Each row is a point. The last column is the point's height on a tilted bowl or saddle (a function of degree 2), plus a little noise. Along how many of its main directions does it bend up, bend down or stay straight?

Points (10 x 3)
[-42 -8 32]
[-10 4 18]
[3 3 0]
[-59 13 51]
[-41 -60 -17]
[47 -2 -73]
[-34 -36 11]
[25 -90 -34]
[32 -32 -31]
[-56 26 57]
Directions: 0 up, 1 down, 1 straight

Points (11 x 3)
[15 4 -7]
[44 -24 37]
[-19 41 -36]
[-51 -13 -12]
[63 20 -47]
[-25 -27 17]
[8 43 -50]
[23 -10 11]
[-87 39 -39]
[6 -57 80]
[-71 -8 -26]
Directions: 1 up, 1 down, 0 straight

Points (15 x 4)
[51 13 26 27]
[-19 -6 20 -11]
[-37 -8 -117 -34]
[-17 -12 56 -41]
[11 -81 -21 -1]
[14 26 10 38]
[30 -69 64 -89]
[-3 23 -32 31]
[-27 70 -55 29]
[-20 51 -62 21]
[13 -1 -4 22]
[36 -15 -19 29]
[1 -29 -11 4]
[4 6 7 20]
[14 64 52 74]
Directions: 1 up, 2 down, 0 straight

Points (18 x 4)
[-44 -16 1 23]
[-108 -25 92 92]
[-37 16 13 14]
[10 25 -36 17]
[-4 9 -1 8]
[41 3 16 9]
[10 17 -16 10]
[-44 -8 -33 27]
[-22 -10 -4 15]
[-20 -42 -18 27]
[-3 -5 70 20]
[-93 -99 -14 102]
[-44 28 28 16]
[-13 -6 -7 12]
[49 -12 -14 17]
[-23 -21 -51 30]
[2 -24 -72 38]
[-22 -76 -11 46]
Directions: 3 up, 0 down, 0 straight

Points (24 x 5)
[-21 10 14 30 -2]
[-11 -16 -61 -14 -33]
[-33 -12 3 -25 -21]
[37 5 -70 -2 -87]
[39 0 26 -16 23]
[-47 2 61 -19 -36]
[64 -48 33 3 34]
[18 30 17 -5 22]
[40 18 29 -78 36]
[-70 6 -63 7 7]
[42 82 7 -9 46]
[-66 -24 -39 56 -25]
[39 65 27 -49 46]
[14 -10 -55 -15 -51]
[-21 83 58 -12 73]
[-65 -41 -31 -2 -34]
[5 -20 70 -30 39]
[-12 -11 -5 65 -10]
[-42 12 -25 -70 -9]
[-22 -60 -10 25 -36]
[-74 34 12 -13 -29]
[-63 -34 8 -21 -50]
[-34 35 18 -29 0]
[25 36 -3 74 45]
Directions: 2 up, 1 down, 1 straight

Points (21 x 5)
[-14 -6 -7 2 -13]
[16 64 -9 -1 2]
[49 -40 -58 6 -71]
[-23 -20 -34 -32 -13]
[9 -95 18 29 -97]
[-30 -15 -8 -61 -6]
[-40 12 39 -39 -15]
[-10 -23 35 -35 -23]
[-33 15 -49 -63 16]
[-19 17 33 -8 -6]
[-37 -18 -47 65 -54]
[60 34 -64 7 -58]
[-7 23 85 37 -39]
[53 49 -37 32 -46]
[58 -51 44 56 -48]
[28 44 13 47 -20]
[21 9 -19 -16 1]
[-16 12 -3 -25 6]
[43 -18 19 -119 5]
[-61 25 8 44 -49]
[-51 26 26 2 -26]
Directions: 0 up, 2 down, 2 straight

Points (24 x 5)
[-41 -60 -24 -9 -16]
[-71 13 -37 -2 25]
[-18 -41 31 -87 10]
[8 -26 -54 -64 25]
[46 87 -17 99 121]
[-4 -12 13 25 1]
[0 -43 33 90 31]
[6 -7 -31 12 11]
[-43 36 -22 -11 19]
[-34 28 64 -12 8]
[18 -2 -13 45 24]
[-55 14 62 -22 9]
[16 8 -21 13 15]
[28 -24 -39 -44 17]
[-3 54 -21 62 54]
[-97 32 28 -9 25]
[-1 9 -7 -67 16]
[27 -5 -14 23 16]
[12 40 -49 26 48]
[-62 70 -54 -2 58]
[46 -17 22 -18 12]
[-2 21 48 15 9]
[-44 -27 -9 -68 6]
[-9 19 -15 8 12]
Directions: 3 up, 0 down, 1 straight

Points (41 x 7)
[10 83 27 4 51 89 94]
[28 -57 -12 8 -14 32 15]
[56 -34 55 39 30 -3 56]
[8 42 22 45 28 55 40]
[-56 40 37 19 15 -40 -12]
[-48 -29 -33 -76 10 41 71]
[-21 -27 -26 -3 -3 3 6]
[33 -24 -32 54 -42 34 -22]
[40 -21 -2 61 -64 -7 -6]
[41 44 37 -8 -18 42 -3]
[17 -13 -96 13 -3 4 51]
[2 -59 18 -92 -41 7 70]
[-19 19 27 -43 9 -69 3]
[-13 16 22 20 -29 22 -10]
[-19 -38 -50 -5 42 56 60]
[48 38 -53 5 -29 18 -20]
[30 50 104 -37 -11 39 65]
[-7 25 111 0 35 3 32]
[34 2 18 -21 -19 0 -1]
[13 71 -11 -21 -59 -19 -12]
[59 13 -72 20 18 -1 67]
[3 5 -14 -27 77 -37 4]
[-42 -52 -19 -34 -30 -52 47]
[-9 -23 -34 -10 -39 1 -4]
[-4 -30 -2 16 -7 0 2]
[32 48 -45 54 -30 16 -6]
[0 38 -34 -30 7 -51 33]
[-35 -9 68 -39 -12 -24 16]
[-54 -10 57 -1 34 -1 -19]
[11 0 -82 -32 14 -28 69]
[-11 -13 -4 -32 6 17 8]
[-53 -10 -19 -9 -21 98 29]
[-111 4 -41 40 45 10 27]
[26 39 18 -26 24 -32 16]
[43 41 -66 37 -86 -65 39]
[106 13 40 -17 6 19 62]
[-60 10 -38 -15 51 -24 0]
[10 3 54 -20 8 -43 9]
[59 -32 22 37 -29 -43 47]
[26 -14 -40 30 -6 28 7]
[-81 -8 59 -24 31 57 49]
Directions: 5 up, 1 down, 0 straight

Points (45 x 7)
[1 -60 46 -3 68 -39 68]
[16 13 -56 -14 12 -19 -5]
[-10 40 -23 -28 -26 -21 -31]
[-6 -37 -19 -28 -121 39 77]
[28 5 -28 15 4 23 4]
[0 -8 -23 18 3 -42 -1]
[-62 11 -5 12 3 3 -15]
[-25 -54 26 6 22 -37 35]
[-17 30 -11 20 19 -1 -23]
[20 31 -32 -52 38 -1 -18]
[-47 -6 -24 72 -20 -67 -70]
[7 24 -2 -20 30 -16 6]
[6 49 -50 -94 9 24 -116]
[-14 -48 -1 35 -1 -38 -4]
[-24 -22 -5 19 1 2 0]
[-26 52 -69 31 -30 21 -62]
[-6 -33 74 -66 -28 60 31]
[-78 -39 -48 5 37 21 -13]
[59 42 14 -64 -29 -6 -25]
[53 -53 -12 14 -62 -17 27]
[-30 -26 34 31 -47 -16 21]
[-5 69 33 18 36 37 14]
[4 0 -48 17 16 4 -7]
[32 -45 -8 62 18 -26 -18]
[-62 3 31 10 3 -14 24]
[-23 35 -91 -35 12 -1 -83]
[-17 57 29 42 -6 14 -17]
[-25 -26 -18 -90 -66 50 -15]
[-32 30 -11 -48 -9 -14 -24]
[-43 -54 6 33 -8 -60 7]
[-18 -45 -24 -42 19 51 -1]
[65 40 10 -25 -23 32 -17]
[-37 55 41 -65 -38 46 -16]
[78 -106 -15 -83 -3 48 -60]
[-39 -9 -17 8 48 8 1]
[16 -36 -68 1 28 48 17]
[43 4 13 -24 67 -18 58]
[-41 11 3 13 -36 -49 1]
[-16 -35 40 -22 19 -26 55]
[78 60 27 -5 40 76 40]
[-58 37 18 -9 9 -29 -2]
[25 0 -21 24 20 -13 5]
[-30 -32 -14 -9 -23 -19 20]
[11 39 -3 5 -29 -19 -15]
[26 31 64 -33 38 -61 83]
Directions: 3 up, 2 down, 1 straight

Points (64 x 9)
[25 -5 45 4 -11 58 17 15 -8]
[45 0 -20 -14 0 50 -12 11 -17]
[4 -5 -17 32 79 28 -38 59 44]
[10 -49 -18 24 50 -2 -39 63 36]
[-20 -37 -54 -23 -11 -17 1 -22 -40]
[26 -7 58 9 52 -49 -18 -51 29]
[23 -7 33 5 -20 -2 1 -46 8]
[25 -21 -49 -6 -18 -24 -4 20 -30]
[-3 27 -20 51 6 -82 23 -27 -32]
[18 56 37 -6 79 27 -23 -41 -17]
[-7 -2 -53 71 28 -13 -16 -28 -21]
[-15 -27 30 -19 -27 -22 -6 -19 -25]
[-33 44 -12 57 43 22 30 -16 21]
[4 -2 26 -9 9 -36 -69 63 81]
[64 -22 -54 46 -45 -31 75 -60 10]
[-16 -18 -28 -71 -73 -38 -53 57 -27]
[32 33 -28 -42 -42 -74 -8 21 -33]
[-15 -49 -84 -31 -55 25 -5 -17 -48]
[43 -59 -52 30 -14 -53 -60 12 -93]
[8 41 14 73 12 -14 -4 68 26]
[-81 2 96 20 36 20 -31 59 52]
[-7 55 45 -15 13 37 -25 32 25]
[-61 35 -25 -23 26 -22 -34 62 94]
[-45 88 32 -40 -75 14 38 0 -9]
[5 -5 19 -21 23 11 27 -36 4]
[-42 2 -9 -41 -4 1 1 -8 -2]
[-7 -7 49 -43 15 32 25 -16 -21]
[40 -12 54 31 -12 -55 18 5 -6]
[-16 33 -41 -37 33 6 -35 -9 -17]
[68 -39 10 -26 -47 30 -1 9 -19]
[-37 6 -10 -34 -38 -30 21 84 39]
[-22 19 -37 60 27 -36 -35 -13 -25]
[24 28 25 54 -26 8 22 -15 17]
[-20 -4 -3 70 30 11 6 64 54]
[-31 -8 27 46 7 -1 -26 34 39]
[56 11 36 18 -78 -28 -1 -10 17]
[-41 5 56 26 -35 -47 101 11 -66]
[8 6 -2 50 -29 -16 -33 82 56]
[35 -28 -28 3 -31 7 -13 -22 -22]
[-49 24 -4 -8 28 -71 14 -53 18]
[-86 17 -52 53 -39 -5 18 -100 4]
[-27 -40 79 1 3 34 37 -7 -58]
[-64 -4 46 48 63 2 -60 60 114]
[12 41 15 -42 -18 77 -34 39 5]
[35 -17 70 -11 -24 -19 42 18 -16]
[-43 62 -36 10 -14 -34 25 -21 -6]
[-9 -19 16 75 22 21 17 -57 20]
[-9 5 10 32 1 -54 27 -12 -6]
[-39 25 -53 17 44 77 94 4 54]
[1 -18 -41 -8 24 -2 -52 -11 -46]
[38 33 -16 10 -6 -1 -34 36 3]
[-21 -27 10 15 -115 -36 32 -29 -50]
[35 11 17 121 28 20 80 -1 -29]
[17 46 -14 -39 2 -9 -28 -6 -8]
[30 14 -26 -46 -33 22 7 -102 22]
[-39 44 -47 -90 78 15 29 -17 62]
[22 25 45 7 -41 32 18 11 16]
[-25 -3 -26 -32 -93 14 3 46 1]
[7 0 -53 -14 10 34 54 -11 15]
[-70 -46 15 34 1 -8 36 -25 -21]
[-4 -14 -13 0 5 1 -30 39 17]
[14 29 -35 -41 24 47 24 35 2]
[53 -9 28 -75 68 54 -44 -17 -82]
[-36 16 17 -2 -7 31 2 -45 -2]
Directions: 3 up, 4 down, 1 straight

Points (71 x 9)
[28 56 0 28 -14 -12 5 -30 -41]
[37 -24 8 -2 68 -30 2 10 -61]
[57 16 4 39 -50 36 -31 -17 0]
[14 -25 -15 32 8 -54 1 27 -39]
[-22 33 2 -13 77 43 10 -36 21]
[20 -29 36 43 5 -90 60 -18 -60]
[-30 -29 88 97 -10 23 -4 36 -15]
[-7 -35 -35 -34 -17 -20 22 46 -16]
[14 -7 18 -35 -10 14 22 10 0]
[-42 -40 35 -23 2 -46 7 25 -54]
[-53 43 -30 11 -64 -57 -72 -8 -26]
[24 -33 4 26 23 -14 -42 -25 -42]
[0 -24 -77 11 46 21 -10 -2 56]
[-11 58 -21 -74 -19 0 33 9 20]
[-1 15 10 -76 -8 -16 4 3 -21]
[-42 -8 -16 -61 -63 2 6 33 21]
[-1 45 -53 43 15 21 -4 -24 31]
[-28 46 -25 43 41 25 -26 47 50]
[76 -2 -7 -5 -41 53 -51 12 14]
[55 -47 -7 59 37 23 -23 58 -21]
[15 -22 67 59 6 -26 -24 3 -67]
[-10 -5 -18 41 -7 33 15 -39 21]
[-41 21 20 -59 -16 -47 21 -50 -30]
[54 -34 11 3 -67 63 53 -29 35]
[-23 4 -45 -13 2 -14 -29 -35 20]
[-6 18 -61 -26 5 84 32 -28 61]
[8 -26 -50 -7 -13 -43 12 35 -12]
[36 -31 52 -13 -66 37 3 61 12]
[6 -83 6 -1 -40 -3 9 -57 34]
[3 5 23 -39 -16 -35 0 3 -40]
[-19 -11 9 -62 45 9 -31 57 -24]
[47 28 -52 42 -37 -60 -11 -6 9]
[45 19 -6 25 6 -5 44 72 7]
[-47 -1 2 56 -48 13 -60 -5 21]
[67 -10 46 11 -22 -52 22 1 -31]
[-9 -12 18 -19 51 -26 -66 -56 -68]
[60 50 -42 -28 -9 29 6 -38 -10]
[65 -37 9 2 -35 62 28 22 3]
[-121 -3 -18 48 4 -25 -30 13 36]
[-19 65 -4 -5 12 -38 -13 -80 -102]
[46 -42 37 57 62 43 45 -106 -77]
[-6 -69 -4 37 -2 -6 -15 -24 -1]
[-12 10 10 -22 -21 18 -13 7 9]
[55 -21 33 24 52 1 15 0 -55]
[-18 -3 64 -11 -16 28 64 -25 39]
[65 -21 -6 19 -36 -17 -52 9 -3]
[-32 -19 23 -54 69 98 -4 17 59]
[30 -5 -14 -45 -23 -44 -2 -20 -28]
[-58 64 18 6 -14 30 60 19 40]
[-35 -66 -14 -14 15 6 -8 23 1]
[57 -16 3 3 -50 9 9 21 20]
[-15 10 106 18 13 62 -27 42 -27]
[21 -34 0 -8 -31 -43 48 49 -18]
[5 -59 51 -21 71 0 -15 -59 -33]
[-35 -20 11 -52 -37 -33 -23 22 -31]
[31 63 70 -65 -7 -12 3 3 -73]
[11 48 -50 -11 37 -78 -36 -18 -66]
[-46 47 -25 -47 -3 38 5 22 59]
[-41 87 -6 10 7 11 20 28 23]
[69 62 -17 38 -13 44 -1 2 6]
[-42 12 32 -69 -13 -10 45 39 -5]
[96 -10 -21 5 48 26 -1 -34 -49]
[17 18 46 60 -93 -77 42 -68 -17]
[-32 -18 -17 64 21 -58 -22 -40 -44]
[37 24 20 12 -20 -12 -20 -31 -49]
[38 -5 42 12 10 -15 28 15 -35]
[-21 -16 -8 0 13 18 32 -44 31]
[-33 26 52 44 88 25 -11 -12 -29]
[22 18 31 13 22 -8 55 64 -25]
[30 -47 -42 -74 -59 9 21 45 1]
[11 17 4 -20 -33 -53 7 -79 -67]
Directions: 2 up, 2 down, 4 straight

Points (73 x 9)
[49 28 -2 19 85 -43 -15 -66 -19]
[-62 -33 -1 17 -41 -9 10 20 15]
[-37 64 22 -21 93 -42 8 -33 52]
[-16 -51 51 -33 -7 10 -27 28 21]
[31 28 58 5 -36 68 7 16 17]
[59 -21 11 55 14 57 -22 -32 -46]
[-15 -50 -14 -63 -1 -34 2 -34 23]
[-70 42 -93 -26 114 20 -24 5 -3]
[69 19 -2 -60 18 74 -15 15 -15]
[50 37 -37 70 59 -5 -29 24 -105]
[38 -1 3 -45 3 4 -59 22 -28]
[40 40 3 -1 -3 -21 -77 -18 -48]
[-6 -28 -16 -58 -47 -50 -10 -2 4]
[-12 -3 58 68 -39 1 -7 9 -31]
[22 -24 -71 35 -31 18 17 -16 -17]
[-8 34 61 -75 -13 22 101 32 22]
[-31 32 37 -18 -48 -7 -19 -45 17]
[6 29 -69 -118 6 72 -51 8 -44]
[19 54 28 8 -1 28 -25 -42 -8]
[9 84 48 -7 9 30 24 -40 4]
[47 -45 11 -3 43 -18 -23 -20 -5]
[3 18 1 -16 32 -17 36 -71 37]
[37 -11 -22 -21 37 -39 27 -56 28]
[51 -62 9 -28 -33 6 -12 72 -39]
[-38 -16 -4 7 -18 10 -11 12 29]
[17 66 -77 14 -26 34 27 -46 -14]
[-43 -57 -56 64 -39 -42 65 12 -70]
[-8 1 0 7 19 -3 42 46 24]
[23 -35 -32 46 -15 21 8 5 -15]
[-67 2 46 67 80 -3 11 -59 49]
[10 -70 66 8 -34 -30 2 2 -8]
[-26 -29 -13 40 30 -53 -2 97 -72]
[-12 2 7 -15 -17 4 -12 -20 33]
[-9 -44 2 3 14 -30 1 37 5]
[-11 68 -97 35 -16 5 -5 -33 -58]
[-38 -40 23 -1 -83 15 -62 -66 -52]
[29 -25 41 -17 -18 54 -5 77 2]
[-35 -15 41 79 7 29 -73 -40 -57]
[3 49 8 -5 2 -18 -51 -70 -12]
[-64 -14 -27 -35 9 62 21 -21 64]
[-2 -11 23 -11 6 67 0 20 46]
[-11 15 11 -20 -20 -24 43 -60 32]
[56 1 22 49 4 -8 24 -52 -5]
[-43 9 -5 -68 -41 38 -18 48 38]
[-16 -11 19 23 -22 -33 8 -4 12]
[-3 -39 -5 -30 35 -17 -31 25 7]
[4 2 38 37 80 -11 -30 3 9]
[-62 -65 1 -49 32 2 71 -27 61]
[3 31 -15 28 33 51 13 -54 6]
[20 -42 -37 44 -114 -31 -1 -19 -44]
[19 -15 23 -23 60 -21 17 -24 43]
[6 6 -21 -41 -6 46 91 5 56]
[-7 37 12 -86 23 -8 36 8 29]
[-71 14 12 -5 -14 31 17 -31 59]
[89 12 -31 -86 24 9 2 17 -24]
[-3 51 62 94 -16 27 21 5 -52]
[-7 -39 -33 62 -24 -32 -50 -47 -84]
[16 68 -14 64 -36 -45 -44 -26 -80]
[7 -51 -18 -13 -7 4 91 19 42]
[35 2 22 51 -15 64 30 55 8]
[-4 12 15 43 -25 35 -28 -52 -23]
[66 35 -4 0 -13 8 -12 58 -25]
[1 4 0 -16 -32 48 84 -32 59]
[69 62 3 -74 11 -50 11 -3 -8]
[-40 -59 60 28 60 -70 24 -12 45]
[3 34 -3 -48 30 35 80 15 41]
[-30 67 57 16 -50 0 -20 42 -3]
[31 -15 24 33 -26 39 42 16 33]
[-85 -30 -74 -1 -56 45 -36 -67 -42]
[-18 7 -44 27 50 3 59 5 4]
[11 15 23 50 6 50 46 4 24]
[48 -51 17 -28 14 20 3 94 -36]
[10 57 -22 3 18 -31 -21 40 -21]
Directions: 1 up, 5 down, 2 straight

Points (72 x 9)
[-39 -60 46 -70 -45 -27 9 11 84]
[-27 28 65 2 -7 -8 18 -77 31]
[37 3 -43 -23 -11 -14 -57 -9 13]
[-11 -54 -48 -1 16 -5 34 42 35]
[3 30 95 -55 78 30 -67 109 89]
[-24 -70 8 33 25 -38 43 3 34]
[-44 9 -42 53 54 -57 33 68 -13]
[-37 -5 -35 23 -86 13 36 7 37]
[-47 -19 -10 -6 17 -9 -19 4 -5]
[-11 15 2 43 36 -10 -10 -37 -21]
[13 2 50 60 -37 -45 24 59 46]
[53 58 -4 -14 -19 -3 33 59 51]
[-7 23 -33 38 22 -11 -29 43 -7]
[84 40 16 -21 -17 37 -13 67 43]
[-67 -17 -14 75 -19 -4 -84 19 5]
[1 9 2 -56 12 3 -27 -51 27]
[11 -32 -13 25 -2 32 -38 23 -3]
[29 -8 -90 -60 2 -24 -48 -12 34]
[121 -2 -4 61 38 66 -19 60 70]
[8 -3 -7 5 -14 -5 -10 -13 2]
[-22 62 17 -17 -16 28 17 11 18]
[-41 60 41 -36 -12 12 20 -66 44]
[21 33 -29 -36 85 79 34 -16 60]
[12 27 -69 7 -22 40 105 -30 68]
[13 -43 22 5 48 -4 -45 26 17]
[-21 -6 5 19 -2 68 -64 32 -14]
[54 -9 11 36 24 -22 32 49 34]
[-26 -67 24 -16 -44 -2 -6 -42 45]
[23 -6 17 54 -16 41 28 -13 23]
[-23 78 24 -23 19 84 -17 -84 71]
[-40 -8 -9 13 60 22 3 32 -1]
[9 -12 44 -55 16 -26 -8 -17 42]
[-25 -1 -3 5 8 41 -41 -6 -8]
[-3 47 -23 -16 -66 18 41 -35 47]
[-47 55 21 20 32 -30 35 -52 -39]
[-11 11 55 -62 -4 -21 -19 -14 44]
[9 28 69 3 60 9 26 -24 23]
[69 -38 -19 -23 15 -6 -3 22 39]
[-32 27 0 46 10 4 -50 -54 -14]
[-9 -33 25 -47 26 -14 -35 22 25]
[-67 -34 -25 48 21 29 44 39 24]
[-55 16 31 -13 -108 30 -14 35 34]
[-18 91 62 -2 38 -27 -3 15 8]
[12 7 -33 2 -33 -31 -24 5 8]
[-1 58 -32 63 11 -63 52 -48 -51]
[-11 20 -15 41 -6 -35 62 20 -1]
[10 -78 -34 15 -16 53 21 46 32]
[76 -13 -39 5 -60 11 23 3 45]
[-76 9 22 50 -37 15 -67 38 3]
[-2 -5 -44 -15 -3 39 32 26 18]
[1 10 -35 29 -10 17 0 12 -2]
[9 68 -38 -92 -23 5 9 -28 66]
[-4 -30 4 23 34 -43 36 -52 4]
[53 111 -21 -56 0 47 4 -44 90]
[22 -59 17 -55 -18 -58 -30 -5 64]
[-40 -18 -66 -31 15 -25 -1 -17 7]
[-10 1 -11 -44 85 -46 67 -35 8]
[69 -40 -51 -20 -46 -17 39 29 67]
[-2 15 -7 -12 38 -12 56 3 7]
[6 0 8 -25 -81 0 -23 -33 32]
[29 51 29 49 -23 16 -41 12 12]
[19 -61 27 4 20 -14 33 62 55]
[21 7 34 -43 -6 -32 -32 16 34]
[-42 44 -91 9 -65 -39 -19 -50 17]
[31 -5 -50 52 -39 -24 37 4 27]
[-12 -7 -102 -64 0 -6 -40 -46 33]
[7 -58 21 -27 -17 18 13 -56 53]
[-3 27 21 -71 -7 53 -26 -47 43]
[18 -11 17 -30 -25 -2 -24 2 16]
[-7 23 62 -15 -26 -1 -56 21 19]
[-2 52 -8 58 31 -43 2 -12 -39]
[-14 -15 -26 49 -66 -28 28 37 35]
Directions: 7 up, 1 down, 0 straight
